Each row of a before or after table is a point. One or more steps were done to the points. Then noise was added and the rows were shuffled. The steps act on columns, c1 being the first. Name the steps. A step turns or swaps two columns, mirrors them in a line or flattens them onto one, adds a multiple of one to another, or multiplies or shifts one. Angles are multiples of 10 degrees, from the lower column toward the higher: turns from -170 to 170, lines from 10 to 170 but not 90. Use the fewest steps. Two steps may share a column if one is a turn and the other turns, adds or multiplies; they go together, in the order done. Otherwise the lowest column goes first.

Before:
[[  4  45]
 [-32 -16]
 [  6  35]
 [  7  35]
 [-34 -15]
 [-22  -9]
 [-25 -43]
 [-27  46]
 [-24 -28]
 [-60  10]
 [ 48  34]
 [ -9  19]
 [  3  29]
 [ 26 -11]]
After:
[[ -1 -27]
 [-24  14]
 [ 15  10]
 [-25  13]
 [ 33 -35]
 [ -9  48]
 [ -8 -17]
 [-16 -45]
 [  3 -41]
 [-46 -15]
 [-17  11]
 [  1 -37]
 [-20  28]
 [  4 -36]]
Steps: multiply c1 by 0.7; multiply c2 by -1

Before, 8 rows:
[[-19 -12  17]
 [ 15 -28  11]
 [  8  15 -15]
 [-14  12 -42]
 [-48  14 -18]
 [-60 -28 -13]
 [ 24 -44  54]
 [ 49  -8   0]]
After (8 x 3):
[[-13 -45  -5]
 [  1   0 -10]
 [ -9 -18   5]
 [  7  20  -4]
 [  2   3   2]
 [ -3   4 -21]
 [-16 -29  19]
 [ -5 -16   3]]
Steps: flatten c1 and c2 onto the line at 70 degrees; multiply c3 by 0.4

Before, 8 rows:
[[-10  12  19  -1  50  11]
 [-18 -19  14 -27 -13  23]
 [-16   7   5 -40 -13  -9]
 [  1   9 -18   0  13  12]
 [-10 -60  12 -12 -13 -11]
 [ -8  13   7 -13   3 -10]
 [  3  10  15  -1 -14  -6]
 [ 24 -12   5  -3  12  -2]]
After:
[[ -1   4  -7  -6  10  -6]
 [  1 -22  -1  -8  10  18]
 [  0   5 -15  -6  11  -2]
 [ -1  12 -14   8 -14  -4]
 [  0   9  10  -9   9  -6]
 [ -4  14 -17 -22  35  17]
 [ -2  20  12  -2  -1  15]
 [  1  28  51   2  -4 -41]]
Steps: multiply c1 by 0; add 0.5 times c2 to c6; turn c2 and c3 by -110 degrees; flatten c4 and c5 onto the line at 120 degrees

Before, 8 rows:
[[-14  -8  -7   1  22   1 -20  -2  -6]
 [  8   1   4  -7  -5  12 -20   0 -14]
 [ 11  11  10   7   0 -15  -8   8 -20]
 [-11  -1 -22  12   0   2  12  12  -2]
 [  0   2   3  12   0  -8 -18   0  -8]
 [  1   3   4  -8  14  20 -13 -19   8]
 [ 11  -1   2  -7  -7  13   7  14  10]
 [ 10  -2 -14 -20  -8  -9  -9  -4  -5]]
After, 8 rows:
[[ 11   7 -49   7   1  34  -8   4  15]
 [ 11   9  34 -21  -7   5  -9  -4   9]
 [  0   6 -16  11   0  11 -18  -1   7]
 [ 10 -11   4  -7  -7 -15   8  10 -10]
 [  8 -11 -26  -7  -6 -10 -19  -1  12]
 [-11  -1  59  11   1  -4  13   9   9]
 [  1 -19  -3  -8  14 -15 -13 -14  -8]
 [-14   2  14   2  22 -15 -21  -2   7]]
Steps: turn c2 and c6 by 120 degrees; multiply c6 by 2; turn c3 and c9 by -160 degrees; multiply c3 by 3; multiply c8 by 0.7

Before (12 x 12):
[[-26  19   0   6 -25 -20  19 -14  11  27 -11  22]
 [ 35  -7  43   8  11  14  13 -29 -20  13  16  13]
 [-15  31 -15 -11 -13   8   6   8   0  39 -17 -34]
 [  5  14 -26  31 -13  -8  -6  13  -7  24  -4   2]
 [-17  33 -10  46  39  13 -32 -11 -14  -9   0  17]
 [ -8 -15  25  24  -6  31   3 -23 -47  10  46 -39]
 [  5   9 -25  33  -4   8 -48 -21  27 -15  14  37]
 [  3   4  49 -15 -31  39   8  32   1  41   3  41]
 [  1  -7  -9  14  20   7  15   4   5  -4 -17  18]
 [  0  21  21  39  28  -6 -12   6  22 -17 -18   7]
 [ 27 -20 -14  22  58 -17  -7  -1  33  13  38   4]
 [  7 -26 -16   6   1 -13 -59  -3   2  13  18  25]]
After, 12 rows:
[[-14  26   1 -19  13  10 -10 -11   2  48  10 -12]
 [ 34  -8  42  11 -19  17 -16  29  -7 -14  23   3]
 [-14  17 -15  41  14 -14  -4   5  -5  29  13  -2]
 [  9  23   9   7  22 -20 -13 -24  25  29  15  11]
 [  5 -27 -15  11  16 -12  43   5 -37   6  23  10]
 [  3 -21 -21  29 -49 -17  44  25  26  -8  43   2]
 [ -6  -6  -2  21 -21  10   1   3  13   8 -14   6]
 [-30   4  56 -23  26  40 -13   6   4  14  25  16]
 [ -6  20  19  48 -18  -7  36   4   7 -12 -24   2]
 [ 20   7 -34  43  21  10  46   2 -14 -11   0  18]
 [ 19 -15  16  32  -2  31 -29 -11 -35 -28  46 -16]
 [  6  34 -12  63 -28  13  29 -18 -29  -2  -4   7]]
Steps: turn c1 and c8 by 80 degrees; turn c10 and c11 by 40 degrees; turn c3 and c10 by -20 degrees; multiply c4 by 1.3; turn c7 and c9 by 40 degrees; turn c5 and c7 by 160 degrees; multiply c12 by 0.4

Before:
[[  3  29  -7   3   8 -16  -5  -3   8   2   0  -4   1  -2  12   9  12   0]
 [  9  22  -1  -5  -8  -9  20   2   3   2   6  -8   9  21   7 -23  15  -8]
 [  3  32   7 -21 -10  -5 -12   2   9  -7  -1   7 -18   5   6  -4  11  46]
 [ 37  -8   6  15  -4 -13  10  -8   2   3   9 -23  13  13  11   9  42   1]
 [ -2  -6  -6 -15  -4  -1  -9 -12  12 -46   2   6  20   0  -1 -36  -8  19]
 [-10  13  10 -20  14  -5 -12 -11 -14 -10   6   7  18  -3 -25   6  15  12]
 [  1 -10 -12 -24  -6 -15 -11 -10   1 -17  11  -4  18  13 -46 -20  -6   7]
 [ -7  -5  -3   8  60   3 -16  52  -3  -2   4 -15  20   0  -2  -2  -7   7]
 [ -4   6 -12  28  -9  25   5  17 -34 -16   3   9  20  -2  -1  -8 -10  21]]
After, 9 rows:
[[ -6  -5  -6  13 -62   6  12  51  -4  -4   5 -18  21   0  -4  -4  -1   8]
 [  8  20  -2  -9   9   8  25   2   4   5 -27  18  11  20   7 -26   7  -5]
 [  3 -11 -12 -48  11  16   0 -12   1 -16  -9  -8  18  15 -47 -21  -2   9]
 [-12  12   9 -41 -14  10 -16 -12 -16 -10   7  -8  19  -2 -23   7   3  11]
 [  5  32   7 -42   9   4 -17   3   9  -9  -8  -9 -17   4   7  -7   6  46]
 [ -6  -9  -6 -31   1  -1 -16 -11  11 -46   1  -5  20  -1  -1 -36  -5  18]
 [ 34  -9   8  30   5  15  42  -8   2   3 -12   3  13  10  10   7  18   0]
 [ -6   8 -11  55   5 -25 -13  17 -31 -17   7   7  20  -2  -2 -10  -4  20]
 [  2  29  -7   6  -4  18   1  -2   8   2   4  -7   1  -2  11   9   2   1]]
Steps: multiply c4 by 2; turn c5 and c6 by 170 degrees; turn c7 and c12 by 70 degrees; multiply c7 by 1.6; add -1.5 times c14 to c11; multiply c17 by 0.4

Before:
[[  0  -2 -19  16  -1  -8  18   5  12  14 -17  -3 -36   6  16  17   3  -1
   -7 -30  -8   5  -8  -4]
 [ 10 -10 -24  22  11 -10  -7   7 -10   9 -14  -1   7   0   2 -17  23  -3
  -22   8  -3  -5  -6  -5]
 [  2 -16  17   0  20   5 -24 -25 -15  -9 -14  18 -18  23  22 -16  -6   8
    7  -5 -11  20 -16   1]
 [ 16  -1   8   9   8  -1 -13  11  17 -21   0  -7 -11  -2  -3 -19   7 -11
  -21  -4   7 -13  17 -13]
 [ 16  16  16 -20   9  19  22 -15 -18  -9  23  14   7 -11  -5  21  15 -12
   11 -15  -5  21 -11 -19]
 [  0  -7  -1  18  10   7   4   6  -4 -12   3  11 -28  22  23  23   6   8
    2 -13  -2 -12  13   9]
 [  7 -11 -15  13 -24   4  18  11 -11  -3  -4   1   5 -13 -10 -12  -2 -10
   -9  -6   1  -1 -19  -3]
 [-26  17   1  -6   0   3 -16   3  -8  14  15   6 -24  14  27   7   1  11
  -24 -11  18   0 -27  20]]
After:
[[ -5  -2 -19  16  -2  13  18   5  11  12  13   6 -35   5  16  16 -11  -2
   -6 -58  -6   6  -7   3]
 [  8  -8   0  18  22  -9   3   7  -4 -11  -1  19 -28  23  23  23  13   7
    2 -25  -3 -11  13   1]
 [ -3 -12 -15  14 -47  -1  18  10 -11  -3   5   7   3 -12  -8 -12   1  -8
  -11 -13   2  -2 -20   8]
 [ -1 -16  16  -1  38   1 -25 -26 -15  -9  15  16 -18  22  22 -16  -6   9
    9 -10 -10  21 -16   2]
 [ -5 -10 -23  21  19  13  -8   7  -9   9   9  10   8   1   3 -16   8  -2
  -21  17  -3  -5  -6  10]
 [-19  16  16 -21  19 -27  21 -14 -18 -11 -16   5   7 -11  -5  20  39 -13
   12 -30  -5  21 -11  14]
 [ 21  18   1  -6   0  -8 -17   4  -8  13 -13   4 -25  13  26   7   9  10
  -25 -23  17   2 -27 -27]
 [-13  -2   7   9  19   1 -13  11  17 -21   1  -3 -11  -3  -3 -19   7 -12
  -20  -8   7 -12  17  17]]
Steps: swap c1 and c24; add 0.5 times c4 to c12; multiply c5 by 2; turn c6 and c11 by 160 degrees; add -1 times c6 to c17; multiply c20 by 2
